Each row of a before or after table is a point. One or more steps were done to the points. Then noise was added and the rows were shuffled. The steps act on columns, c1 being the first. What was done? A step turns or swaps two columns, mirrors them in a line or flattens them onto one, adds a multiple of one to another, or multiplies or shifts one. Angles are multiples of 10 degrees, from the lower column toward the higher: turns from -170 to 170, lines from 10 to 170 but not 90. Use the fewest steps. Two steps may share a column if one is a turn and the other turns, adds or multiplies; they go together, in the order done. Otherwise the lowest column goes first.

Before, 11 rows:
-0.029 0.007
-0.030 0.046
0.024 -0.013
0.022 0.026
-0.003 -0.006
-0.024 0.027
0.021 -0.023
-0.004 -0.012
-0.031 0.012
0.024 0.029
-0.011 0.018
After, 11 rows:
-0.032 0.018
-0.073 0.026
-0.089 0.045
0.073 -0.014
-0.086 0.008
-0.013 -0.013
0.066 0.027
0.072 0.028
-0.009 -0.008
0.062 -0.023
-0.093 0.012
Steps: multiply c1 by 3

Before:
-0.035 -0.084 -0.057 -0.062
-0.028 -0.065 0.067 -0.063
0.068 -0.078 0.058 0.057
-0.027 -0.014 0.021 -0.005
0.037 -0.053 -0.028 -0.022
0.058 0.031 0.063 -0.025
0.065 -0.007 0.021 -0.036
-0.023 -0.041 0.054 0.032
0.049 0.011 0.025 -0.013
-0.047 -0.010 0.044 0.027
-0.012 -0.007 0.036 0.027
0.078 -0.014 -0.012 0.019
-0.022 0.026 0.020 -0.009
After, 13 rows:
0.024 0.029 0.019 0.001
0.025 -0.002 0.001 -0.036
-0.050 0.023 0.014 0.020
0.007 0.009 0.002 -0.028
0.047 -0.089 -0.047 0.056
-0.077 -0.031 -0.019 -0.042
-0.056 0.006 0.003 0.048
-0.038 -0.052 -0.033 0.031
-0.058 0.055 0.031 0.034
0.026 -0.006 -0.001 -0.002
-0.079 -0.011 -0.009 -0.004
0.039 -0.013 -0.015 0.060
0.036 0.010 0.008 -0.036
Steps: turn c1 and c4 by 170 degrees; flatten c2 and c3 onto the line at 30 degrees

Before, 14 rows:
0.064 0.023 -0.015 -0.024 0.024 0.030 -0.045 0.041
-0.011 -0.029 -0.015 -0.003 0.027 0.002 0.031 0.060
0.010 -0.048 -0.014 -0.032 -0.020 -0.033 -0.002 0.007
0.075 -0.010 -0.028 -0.014 -0.023 0.020 0.001 0.008
0.044 0.001 -0.006 -0.052 -0.012 0.056 0.044 0.050
0.054 -0.047 -0.091 0.043 -0.079 0.005 -0.050 0.064
-0.054 -0.008 -0.009 -0.007 -0.066 0.114 -0.014 -0.055
0.030 0.016 -0.004 -0.011 0.009 0.012 0.046 -0.006
-0.035 0.058 -0.066 -0.026 0.057 -0.013 0.036 -0.028
-0.028 -0.036 0.048 0.025 0.044 0.013 -0.001 -0.047
0.014 0.025 -0.055 0.002 0.053 -0.034 -0.013 0.027
0.012 -0.031 0.083 -0.016 0.020 0.080 -0.004 0.009
-0.037 -0.068 0.003 -0.026 0.042 0.038 0.026 -0.015
0.066 -0.002 -0.032 -0.053 0.059 0.014 0.053 -0.010
After, 14 rows:
0.004 0.025 0.031 0.009 0.035 0.011 -0.016 0.055
0.053 -0.020 0.043 0.045 -0.004 -0.044 -0.008 0.050
-0.035 -0.023 -0.013 -0.011 0.059 -0.005 -0.053 0.017
0.003 0.009 -0.002 0.015 -0.017 -0.076 -0.027 0.011
0.077 0.021 -0.007 0.025 0.021 -0.029 0.082 0.007
0.120 0.004 -0.015 0.011 -0.074 0.034 -0.006 -0.037
0.019 -0.031 -0.044 0.020 0.033 -0.068 -0.018 0.036
-0.007 0.061 -0.052 -0.023 -0.067 -0.054 -0.091 0.076
0.020 0.041 0.000 -0.012 0.037 0.029 0.047 -0.054
0.042 0.056 0.025 0.048 0.041 0.027 0.001 -0.021
0.006 -0.019 0.054 0.049 0.054 -0.068 -0.033 -0.021
-0.006 -0.066 0.038 0.002 0.050 0.036 -0.065 -0.040
-0.031 0.034 -0.005 0.048 -0.014 -0.005 -0.011 0.014
0.002 -0.017 0.049 0.008 0.007 -0.031 -0.003 -0.010
Steps: turn c1 and c6 by -100 degrees; turn c2 and c4 by -160 degrees; swap c3 and c7; turn c5 and c8 by -10 degrees
